Each point is reached from the start by the listed moves, each made once or not at all, plus a little noise. Is the number of moves made odd or even? Then give how often each move was made.

Moves:
(1): [ 1.81 -2.67 -0.01  5.31 -2.33 -1.69]
(2): [ 0.78  1.68 -0.31 -0.19 -0.95  0.37]
(3): [-1.70 -0.24 -0.16 -1.83 -1.92 -0.05]
Start: [ 1.66  0.03  2.39 -2.28  0.65 -0.11]
Points:
[ 1.62 -0.02  2.45 -2.28  0.81  0.01] -> even (0, 0, 0)
[ 2.60 -1.08  1.89  0.90 -4.61 -1.37] -> odd (1, 1, 1)
[ 4.28 -0.80  2.12  2.83 -2.54 -1.47] -> even (1, 1, 0)
[ 3.50 -2.64  2.38  3.04 -1.74 -1.87] -> odd (1, 0, 0)

Moves:
(1): [-0.63  2.40  0.13  0.42  1.32  1.16  0.13 -0.55  0.42]
(2): [-2.33  2.17  0.29 -0.17 -0.48  1.32  0.78  0.02 -1.40]
(3): [ 1.78 -0.54 -1.58 -0.03  0.98  0.98  1.76 -3.73  0.96]
(4): [-1.93  3.30  1.47 -0.55 -1.49 -0.75 -0.40 -2.54 -0.61]
(5): [-0.36  0.57 -4.72  0.68 -1.88 -1.81  0.87  1.31 -2.74]
(6): [-0.62 -1.55  0.30  1.54  2.42  0.48  0.34  0.32 -2.39]
(7): [ 1.01 -0.60 -2.22  1.00 -2.12 -0.43 -1.50  0.57  0.46]
(8): [ 0.85  0.90  1.33  0.69 -1.08 -0.32 -0.77  0.87 -2.22]
(9): [ 0.59 -0.71  1.96  3.55  0.89  0.99  1.05 -0.24  0.51]
Start: [-1.23  0.32  1.80 -0.10  0.49 -0.72  0.91  0.03  0.27]
Points:
[-0.99  3.12 -5.04  1.14 -3.74 -2.68  1.57 -4.62 -1.77] -> even (0, 0, 1, 1, 1, 0, 1, 0, 0)
[-2.69  6.24  1.84  4.09 -0.27  2.68  2.62 -6.39  0.50] -> even (1, 1, 1, 1, 0, 0, 1, 0, 1)
[-2.21  0.00 -1.88  5.67  2.45  1.27  5.76 -2.14 -4.67] -> odd (0, 1, 1, 0, 1, 1, 0, 0, 1)

Moves:
(1): [ 3.83 -0.31 -0.78 -1.30  1.22  0.36  0.88  0.56 -1.10 -0.28 -1.26  0.64
 -0.08 -0.60  2.12  1.01  0.09 -0.17]
(2): [ 0.43 -0.87  0.76  1.43  0.91 -1.18 -1.89  1.45  1.33  1.00  0.86 -0.53
  0.33  0.18 -0.46 -0.84  1.58 -0.34]
(3): [ 0.78 -0.24  0.69 -2.21  0.93 -1.10  1.23  1.21 -0.90 -1.27 -0.50 -1.56
 -0.34  0.76  0.74 -0.04 -1.95 -0.70]
(4): [ 0.59 -1.22 -2.03  1.05 -0.61 -1.21 -0.81  0.01 -0.36  0.02 -0.67  0.15
  0.25  0.00  0.19  0.26 -0.88  2.74]
(5): [-2.74  0.39 -1.02 -0.73  1.37  2.67  0.45 -0.24  2.26 -1.50  0.73  3.52
  3.14  0.60 -1.62  1.46 -0.57 -0.86]
(6): [-0.51 -0.87  1.22 -1.48  1.77  0.04 -0.59  0.20 -1.10 -0.90  0.08  0.55
 -1.08 -1.39 -1.12 -0.27 -0.30  1.08]
(7): [-0.43 -0.42  2.87  0.43  0.73 -0.87  1.95 -0.11 -0.66 -2.85  2.17 -1.42
  0.13 -1.30 -0.65 -1.22 -0.03 -0.56]
(8): [-0.59  0.46 -0.45  0.63 -1.27  0.60 -0.20  0.45  0.69 -0.22  0.75 -0.21
  0.27 -0.01 -0.67 -0.97  1.84 -1.42]
(9): [ 0.09  0.56  0.64 -1.41 -0.63  0.24 -1.20 -1.32  0.69 -1.40  1.14  0.11
  0.60  0.19  0.02 -0.28 -0.40  1.49]
(10): [ 0.10 -1.01  0.84 -0.82 -0.64  1.78 -0.86  1.56  1.58  1.56 -1.69 -0.48
 -0.90  1.24 -1.08  1.17 -1.33  0.76]
(11): [ 0.75 -1.50 -0.90 -0.24 -0.47 -0.36  0.12 -0.31  1.50  0.54 -0.21  1.12
  1.98  0.90 -0.78 -0.15 -1.31 -0.91]
(12): [-0.42  0.07  0.66 -0.35 -0.08 -1.81  0.67 -0.08  0.90 -0.73  0.81 -0.90
  1.01 -0.65 -1.87 -0.37  0.47 -0.09]
(13): [-0.02  0.94 -0.35  1.00 -0.47 -0.96 -0.57 -0.44 -1.42 -0.21 -0.36 -0.29
  1.37 -0.48  0.76  0.17  0.52 -0.93]
(14): [-0.56  0.27  0.21 -0.67 -0.59 -0.13  1.34 -0.66 -2.06 -0.83  0.48 -0.37
  2.30 -1.15  0.39 -1.47  1.39  0.56]
(15): [-0.05  0.47  0.86  0.69 -0.99 -0.88  0.25  1.92 -0.18  0.60  1.02 -0.18
 -0.02 -0.77  0.49 -0.39  0.92 -0.22]
(16): [ 1.89  1.09 -1.90  0.26  0.52  0.74  0.63  1.67  1.44 -0.09 -0.21 -0.44
 -0.45 -0.54  0.65 -1.18 -0.59 -1.82]
(17): [ 0.76  1.39  0.41 -1.38 -0.52  0.18  0.09 -1.01 -0.59  0.09  1.57 -1.81
 -0.37  0.45 -1.03  0.61 -0.39 -0.26]
(18): [-0.13 -0.97 -0.68 -1.10  0.01 -0.15 -0.09 -0.68  0.50 -0.40  0.52 -1.11
  0.95 -0.72 -0.17 -0.19  0.40 -0.66]
Start: [-0.40 -0.08  1.27 -1.17 -0.70  0.28 -0.49  1.07 -1.58 -0.50  0.24 -0.14
  0.72  2.03  2.22 -1.21  0.14 -0.27]
Points:
[ 4.18 -3.27 -1.01 -5.65  2.82 -0.66  2.19  2.50  1.09 -7.46  3.17 -0.09
  9.49  0.43  2.75 -3.83 -2.13 -1.58] -> odd (1, 1, 1, 1, 1, 0, 1, 0, 1, 0, 1, 0, 0, 1, 0, 1, 0, 1)
[-1.05 -1.09 -1.69 -6.02  0.60  4.14 -0.32  1.96  0.00 -2.40  0.97 -0.13
  4.55  0.47 -1.46 -0.73 -2.22  1.18] -> even (0, 0, 0, 1, 1, 1, 0, 0, 0, 1, 0, 0, 0, 1, 0, 1, 1, 1)
[ 4.11  1.32  4.60 -5.89 -1.06 -0.31  0.40  3.79 -0.85 -5.39  5.00 -5.74
  2.33 -2.56 -0.35 -2.98  1.38 -2.98] -> even (1, 0, 0, 0, 0, 1, 1, 1, 1, 1, 0, 1, 1, 0, 1, 1, 1, 1)
[ 2.81 -1.28  5.45 -6.96 -2.00  0.16  2.76  3.97 -2.98 -5.57  2.92 -4.64
  3.66 -0.33  3.49 -3.70  1.19 -1.04] -> odd (1, 0, 1, 0, 0, 0, 1, 1, 1, 1, 0, 0, 0, 1, 1, 0, 0, 1)
[ 1.98 -4.34  1.49 -2.95  0.08 -2.53 -0.28  5.29 -0.95 -4.24  1.31 -4.61
  5.56 -0.54 -0.05 -5.93 -0.63 -2.45] -> even (0, 1, 1, 1, 0, 1, 1, 1, 0, 1, 1, 0, 1, 1, 0, 1, 0, 1)
[ 6.30 -3.66  3.17 -5.37  2.92  0.82 -0.11  4.53  1.39 -1.79  2.09 -3.54
  1.23  0.12 -0.36 -2.18 -1.65 -3.17] -> odd (1, 1, 0, 0, 0, 1, 1, 0, 0, 1, 1, 0, 0, 0, 0, 1, 1, 1)
[ 3.56  0.56 -0.26 -1.66 -2.82 -2.26 -0.64  1.09 -5.99 -2.65  0.70  0.00
  5.17 -0.89  6.17 -1.93  1.82  3.17] -> even (1, 0, 0, 1, 0, 0, 0, 0, 1, 0, 0, 0, 1, 1, 1, 0, 0, 0)
[-1.65  3.55 -0.68 -3.38 -1.38  0.00  2.33  1.73 -0.59 -3.52  4.74 -1.81
  8.62 -1.19 -0.25 -2.56  2.29 -4.64] -> even (0, 0, 0, 0, 1, 0, 0, 0, 0, 0, 0, 1, 1, 1, 1, 1, 1, 1)
[ 4.31 -3.83  2.62 -6.94 -0.10 -3.30  1.26  2.56 -2.57 -5.20  1.48 -5.49
  3.93  0.24 -1.24 -1.23 -2.74 -1.47] -> even (1, 0, 1, 1, 0, 1, 1, 1, 0, 1, 1, 1, 1, 0, 0, 0, 1, 1)
